Rows are points. Each copy is the shape, with its points in the same order, turned, moved and blurred by noise. Is it also mirrored, or only turned?

Shape, 5 rows:
[[-0.28 -0.16]
 [ 0.54  0.10]
 [-0.50  0.29]
 [ 0.27 -0.02]
 [-0.15 -0.15]]
Copy 1:
[[-0.20  0.28]
 [ 0.47 -0.17]
 [-0.51 -0.13]
 [ 0.28  0.09]
 [-0.07  0.35]]
Copy 1 is: mirrored
Copy 2 (5 x 2):
[[-0.31 -0.05]
 [ 0.46 -0.46]
 [-0.16  0.43]
 [ 0.24 -0.33]
 [-0.23 -0.15]]
Copy 2 is: only turned
Copy 3, 5 rows:
[[ 0.05 -0.28]
 [-0.44  0.44]
 [ 0.50 -0.07]
 [-0.31  0.18]
 [-0.05 -0.19]]
Copy 3 is: mirrored
Copy 4, 5 rows:
[[ 0.06 -0.31]
 [-0.20  0.55]
 [ 0.55 -0.23]
 [-0.17  0.24]
 [-0.06 -0.16]]
Copy 4 is: mirrored

Shape:
[[ 0.29  0.01  0.47]
 [ 0.30 -0.07 -0.04]
 [-0.25 -0.34 -0.21]
 [ 0.04  0.30  0.09]
 [-0.02 -0.28  0.09]
 [-0.32 -0.49 -0.59]
 [ 0.32  0.38  0.46]
 [ 0.32  0.03  0.17]]
Copy 1, 8 rows:
[[-0.12  0.49  0.24]
 [ 0.16  0.00  0.06]
 [-0.15 -0.50  0.31]
 [-0.25  0.05 -0.13]
 [-0.11 -0.14  0.37]
 [ 0.01 -0.86  0.30]
 [-0.17  0.51 -0.07]
 [ 0.00  0.20  0.08]]
Copy 1 is: only turned
Copy 2:
[[ 0.43  0.10  0.17]
 [ 0.25  0.19 -0.30]
 [-0.22 -0.16 -0.28]
 [ 0.05  0.40  0.17]
 [ 0.07 -0.14 -0.10]
 [-0.58 -0.12 -0.62]
 [ 0.48  0.38  0.39]
 [ 0.40  0.26  0.03]]
Copy 2 is: only turned
Copy 3, 8 rows:
[[ 0.39  0.13  0.36]
 [ 0.11 -0.24  0.06]
 [-0.20 -0.03 -0.37]
 [-0.12 -0.04  0.45]
 [ 0.09  0.05 -0.09]
 [-0.44 -0.30 -0.63]
 [ 0.21  0.06  0.70]
 [ 0.24 -0.08  0.26]]
Copy 3 is: mirrored
Copy 4:
[[-0.35 -0.31  0.41]
 [ 0.00 -0.29 -0.01]
 [-0.22  0.20 -0.30]
 [ 0.11  0.03  0.33]
 [-0.35  0.01 -0.07]
 [-0.10  0.30 -0.68]
 [-0.05 -0.28  0.65]
 [-0.10 -0.34  0.21]]
Copy 4 is: only turned

Shape, 12 rows:
[[-0.12 -0.14 -0.11  0.59 -0.10  0.17]
 [ 0.31 -0.31 -0.18  0.30  0.00 -0.04]
 [ 0.15  0.22 -0.07  0.26  0.15  0.36]
 [-0.14  0.13 -0.20 -0.64  0.01 -0.04]
 [-0.37 -0.01 -0.40  0.15  0.53  0.55]
 [-0.01 -0.03 -0.30  0.31  0.15 -0.12]
 [-0.13  0.62 -0.05  0.08 -0.22 -0.12]
 [-0.54  0.45  0.53 -0.07 -0.39 -0.57]
 [-0.04 -0.35  0.01 -0.13 -0.01 -0.37]
 [-0.31  0.13  0.11  0.02 -0.36  0.19]
 [ 0.13 -0.13  0.05  0.13 -0.05  0.06]
 [ 0.47 -0.53  0.21 -0.04  0.31  0.49]]
Copy 1, 12 rows:
[[ 0.30 -0.13 -0.10  0.31  0.29 -0.17]
 [-0.05 -0.23  0.01  0.05  0.11 -0.50]
 [ 0.10 -0.37 -0.19 -0.28  0.41  0.04]
 [ 0.16  0.40 -0.06 -0.73 -0.24 -0.11]
 [ 0.52 -0.14 -0.34 -0.45  0.70 -0.26]
 [-0.04  0.06 -0.30  0.06  0.33 -0.30]
 [-0.08  0.20 -0.29 -0.07  0.01  0.40]
 [-0.02  0.84  0.18  0.11 -0.15  0.47]
 [ 0.04  0.35  0.14 -0.08 -0.09 -0.57]
 [ 0.36  0.17  0.07 -0.04 -0.07  0.21]
 [ 0.03 -0.05  0.16 -0.07  0.00 -0.19]
 [ 0.08 -0.65  0.59 -0.46  0.23 -0.52]]
Copy 1 is: mirrored
Copy 2:
[[ 0.14  0.04 -0.15  0.59  0.08 -0.26]
 [ 0.10  0.31  0.38  0.43  0.17 -0.15]
 [ 0.13  0.52 -0.24  0.34 -0.22  0.04]
 [-0.25  0.25 -0.06 -0.53 -0.09  0.09]
 [-0.41  0.20 -0.55  0.46 -0.12  0.38]
 [-0.11  0.38 -0.09  0.33  0.26 -0.15]
 [ 0.16  0.43 -0.44 -0.20  0.00 -0.53]
 [ 0.59 -0.06 -0.49 -0.66  0.43 -0.46]
 [ 0.05  0.05  0.24 -0.15  0.39  0.02]
 [ 0.23 -0.08 -0.33 -0.01 -0.25 -0.24]
 [ 0.24  0.22  0.08  0.20  0.03 -0.05]
 [ 0.29  0.28  0.43  0.35 -0.26  0.58]]
Copy 2 is: mirrored
